Rows are points. The points of each table are mixes of a few directions, plus a little noise. Count the directions of each table, and those that both share. Where both have some left over, give the other angles between the two spaces (their principal angles), to ten degrees, smallest first.
(in the rows, 128 means zero)

First (7 x 2):
[[164  89]
 [132 123]
 [128 129]
 [ 99 159]
 [152 101]
 [ 76 185]
 [146 109]]
Second (5 x 2):
[[ 88 112]
 [149 136]
 [160 143]
 [ 73 106]
 [169 143]]
Directions: first 1, second 1, shared 0; angles 70

First (9 x 6):
[[152 119  88  56 122 181]
 [138 142 141 185 131 111]
 [156 142 123 164 127 133]
 [ 91 121 154 135 133  96]
 [170 121  72  45 118 198]
 [ 92 120 152 130 132  98]
 [103 120 143 124 130 109]
 [121 123 126 110 127 129]
 [128 143 155 201 133  95]]
Second (8 x 6):
[[104 121  92 161 117 157]
 [133 147 137 113 132  91]
 [121  89 117 149 134 193]
 [164 156 184  85 151 101]
 [139 119 118  80 171  67]
 [117  94 122 163  79 148]
 [112 126 119 171  93 175]
 [137 167 137 105 149  94]]
Directions: first 2, second 4, shared 0; angles 60, 60

First (9 x 11):
[[110 155 147  24 120 170 145 139 125  97 136]
 [129 115 129 234 144 106 117 132 113 160 132]
 [ 87 160 185 157 154 185 137 172  69 135 162]
 [155 102  92 161 117  82 117 102 158 139 107]
 [101 154 163  94 138 172 138 153  98 118 149]
 [155 114  93  75 109 101 126 100 170 114 106]
 [139 109 114 197 131  98 117 120 131 148 123]
 [125 139 131  61 121 145 136 131 134 109 129]
 [150 108 100 150 118  93 120 106 154 134 110]]
Second (8 x 11):
[[165 111 145 201 151 131 136 154 146 114  98]
 [171 113 154  31  98  88 147  77 152 118  84]
 [133 128 134  21  97 100 136  80 133 129 118]
 [ 89 126  78 145 146 115 145 199 125 166 169]
 [116 141 135 186 138 166 102 124 110 115 141]
 [119 143 141 183 134 169  99 113 110 111 136]
 [120 117 103 110 131 101 151 164 139 151 136]
 [112 142 132 145 128 155 107 113 111 121 142]]
Directions: first 2, second 3, shared 0; angles 30, 60

First (9 x 18):
[[120  94 124 117 150  97 121 108 147 122 103 171 118 109 143 121 160 106]
 [122 100 125 119 145 102 122 111 144 123 108 163 121 113 140 121 152 109]
 [148 217 139 157  73 212 147 182  77 144 193  16 151 176  90 148  46 185]
 [114  67 121 108 166  70 115  91 163 116  83 205 112  94 154 114 184  89]
 [129 127 128 128 128 128 127 128 128 128 128 129 128 127 128 128 129 127]
 [131 145 130 134 118 144 132 137 118 130 141 107 133 138 121 132 114 139]
 [114  69 120 109 166  71 116  93 162 117  84 202 112  95 154 114 182  90]
 [137 164 132 141 105 163 136 150 107 135 156  81 137 149 113 136  94 153]
 [137 168 133 140 104 166 137 152 106 135 157  78 138 149 112 137  91 154]]
Second (11 x 18):
[[118 110 143 138 153 108 113 114 133 137  94 144 121 108 130 154 123 115]
 [142 138 148 126 118 151 129 142 121 128 163 120 150 139 111 142 113 107]
 [150  93 153  95 139 154 118 114 166 138  91 145 123  92 164 126 113  72]
 [123 101 164 140 160 102 107 118 129 128 129 168 147 116 104 176 132  76]
 [117 188  72 145  85 146 157 149  99 132 135  54 105 163 133  86 114 235]
 [134 105 168 130 153 128 109 121 136 134 119 151 143 110 119 168 114  74]
 [106 126 139 164 154  95 112 120 111 137 105 132 123 121 109 171 119 140]
 [142 180  74 106  67 174 167 155 119 118 166  69 117 166 147  53 130 200]
 [140  73 167 106 163 118 104 106 163 130 103 185 136  89 140 152 138  43]
 [119 162  52 112  81 112 167 144 114  94 196 126 125 182 127  39 198 198]
 [118 134 127 145 135 120 124 125 120 136 108 115 120 124 125 142 114 149]]
Directions: first 1, second 4, shared 1

First (11 x 32):
[[154 140  99 178 155 106 145 113 109 162 134 139 189 120 140 150  48 184
  160 145 112 122 103 122 124 189 133 161 143 162 133 184]
 [108 115 100 171 135  88 131 137 124 193 174 102 175 214 101  87  95 166
  148 103  63  91 172 103 177  98 158 160 158 123 132 127]
 [228 145  80 138 158 169 141 115  70 136 103 173 200  26 153 205  48 176
  142 174 152 166  35 153  40 232 118 152 106 186 153 240]
 [ 96 144 170 128 140 119 121 130 128 122 124 141 107 119 165 132 151 134
  129 128 160 110 149 140 146 107 122 122 146  90 161  93]
 [103 121 166 102 135 123 110  87 139  97 112 153 111  79 137 121 103  91
  137 131 123 137 124 134 143 109  85 138 117 136 121 112]
 [111 123 165 117 141 135 119 116 136 109 117 150 106 110 138 121 130 102
  127 129 147 118 137 126 149 111  97 130 129 120 142 118]
 [ 93 123 176  84 133 129  95  98 125 106 122 152 109  81 148 117 131  89
  126 121 121 134 145 152 141  67  94 135 120 105 151  86]
 [160  90 114 125 118 185 154 184 149 116 125 113  89 195  70 103 200  87
   89 114 166 107 139  88 141 133 125 102 120 131 126 158]
 [112 135 112 126  95 112 136 137 155 114 129  89 104 159 113 118 164 121
  119 123 119 142 133 121 121 129 155 101 122 126  80  96]
 [128 142  83 112  84 116 116 150 117 147 152  81 139 153 119 130 171 149
  115 117  90 157 133 151  85  98 192 107 115 108 104  88]
 [110 132 142 129 115 125 139 140 158 102 115 113  86 150 123 121 168 112
  118 126 156 124 137 113 140 132 128 104 131 118 104 105]]
Second (11 x 32):
[[174 116  86 176 164 122 140 113  93 182 147 150 214 127 116 136  23 177
  160 137  85 113 104 113 132 174 124 183 139 177 149 216]
 [143 165  77 135 116 123 152 133 152 102 109 102 118 139 112 128 125 184
  122 165 144 126  91 126  98 204 149 111 122 161  92 163]
 [144 117 174  75 113 171 109 127 111  86 101 156  90  42 163 174 184  50
  108 123 176 182 107 158  81 100 105  96  97 103 135  92]
 [ 90 149 119 129 111 105 136 140 166 112 128  92  92 182 112  95 163 152
  118 132 131 105 150 120 148 128 148 107 138 116 103  98]
 [130 134 142 101 114 144 124 131 133  98 110 130  98  98 140 144 165 102
  114 132 157 151 116 141 103 126 124 103 113 118 119 107]
 [148  93 153 134 152 140 113 116  87 164 144 166 172  95 143 146  88  94
  144 106 106 137 134 129 137  93 105 162 129 125 166 142]
 [145 117 109 159 151 118 133 120 109 167 146 139 179 140 119 124  67 154
  149 126  95 112 127 116 144 141 126 164 140 150 144 171]
 [157 157  93 118 115 142 145 130 139  92 100 118 114 101 126 150 135 155
  117 163 158 148  79 138  79 197 137 105 110 156  99 159]
 [ 85 112 162 127 127 112 114 133 136 142 147 122 113 165 127  99 153 103
  127  99 113 108 178 121 173  63 127 130 143  92 141  78]
 [130 101 179  99 129 153 104 124 104 123 126 159 118  77 155 152 155  57
  123 104 142 156 137 144 121  72 104 124 115  98 153  93]
 [ 61 147 112 154 117  77 139 143 178 139 150  75 101 241  95  59 150 178
  126 121 101  70 184 102 192 110 159 123 161 111 105  91]]
Directions: first 6, second 3, shared 2; angles 30

First (11 x 32):
[[141 126 112 101 123 143 156 124 147 136 129 126 129 114 114 141 124 120
  141 155 137 143 107 120 127 117 104 123 110 132 118 117]
 [138 132 112 104 129 141 156 121 152 135 127 107 130 127 117 149 123 126
  137 159 142 137 104 120 135 125  96 131 108 124 121 113]
 [129 136 128 189 130 109  84 123 105 111 126  97 148 168 148 107 141 141
   80 112 117  95 171 127 151 165 132 142 131 111 132 161]
 [150 121 111 138 109 134 127 120 124 126 130 139 145 119 124 112 138 116
  114 148 120 132 146 117 132 127 115 116 105 139 112 154]
 [149  90 137 216  70 105  46 132  44 107 138 249 156  90 143  23 166  98
   82  79  66 121 239 125 103 122 203  84 135 181 109 238]
 [127 134 121  96 138 139 158 127 153 137 126 108 122 127 119 155 118 130
  147 149 144 137  95 127 130 122 106 134 121 120 129  99]
 [121 140 129 138 143 123 123 127 134 125 124  90 130 154 135 139 126 140
  117 128 136 114 124 129 142 145 117 144 131 110 135 118]
 [150 124 107 130 113 137 135 119 134 127 130 125 145 125 122 123 134 118
  117 158 128 133 134 115 135 129 103 121 103 133 113 145]
 [129 148 116 139 147 125 130 119 147 124 123  58 138 169 134 151 126 145
  107 147 144 111 119 123 158 156  92 152 117  98 132 116]
 [ 96 121 163  90 142 126 139 149 123 139 129 177  88  95 125 136 113 129
  177  85 127 145 100 152  94  97 177 122 170 140 148  92]
 [ 80 136 170  70 167 126 154 150 145 143 124 134  76 116 126 169  99 145
  190  88 145 141  69 156 102 104 164 141 179 119 160  55]]
Second (9 x 32):
[[123 103 139 135 132  99  80 129 109 110 152 149 129 143 123 109 137 107
  123 128 116 155 141 139 110 137 126 122 159 145 113 138]
 [173 113 129 105 195  62 125 118  92 184  84 154 161 132  61 122 125  99
  118 101  96  89 203 153 129 134 170  96 178 140  94 164]
 [158 142 119 107 161 115 169 122 125 176  82 124 145 117  94 143 115 133
  127 113 121  79 158 131 145 123 153 117 131 122 125 138]
 [170 158 110  99 168 131 207 120 137 204  55 110 149 106  84 160 106 147
  129 109 123  48 162 125 157 117 162 116 113 110 132 134]
 [101 129 131 144  92 156 116 134 141  93 160 121 111 131 163 127 134 138
  131 143 142 158  89 120 123 130 103 143 110 126 140 109]
 [ 96 119 135 149  95 143  91 135 133  79 172 131 111 138 164 115 140 126
  129 143 137 172  95 124 113 134 101 142 123 132 136 116]
 [ 92 138 128 146  76 177 127 135 154  83 161 110 103 128 180 129 134 150
  135 150 153 159  71 110 127 124  95 150  91 118 153 100]
 [129 100 140 132 145  85  78 126 102 115 149 156 134 143 112 106 139  97
  120 123 110 154 153 148 110 136 133 117 168 146 105 145]
 [108 151 120 136  90 181 158 136 158 110 136 102 109 117 169 141 125 158
  138 144 153 133  79 107 136 121 105 149  84 114 156 100]]
Directions: first 3, second 2, shared 0; angles 50, 90
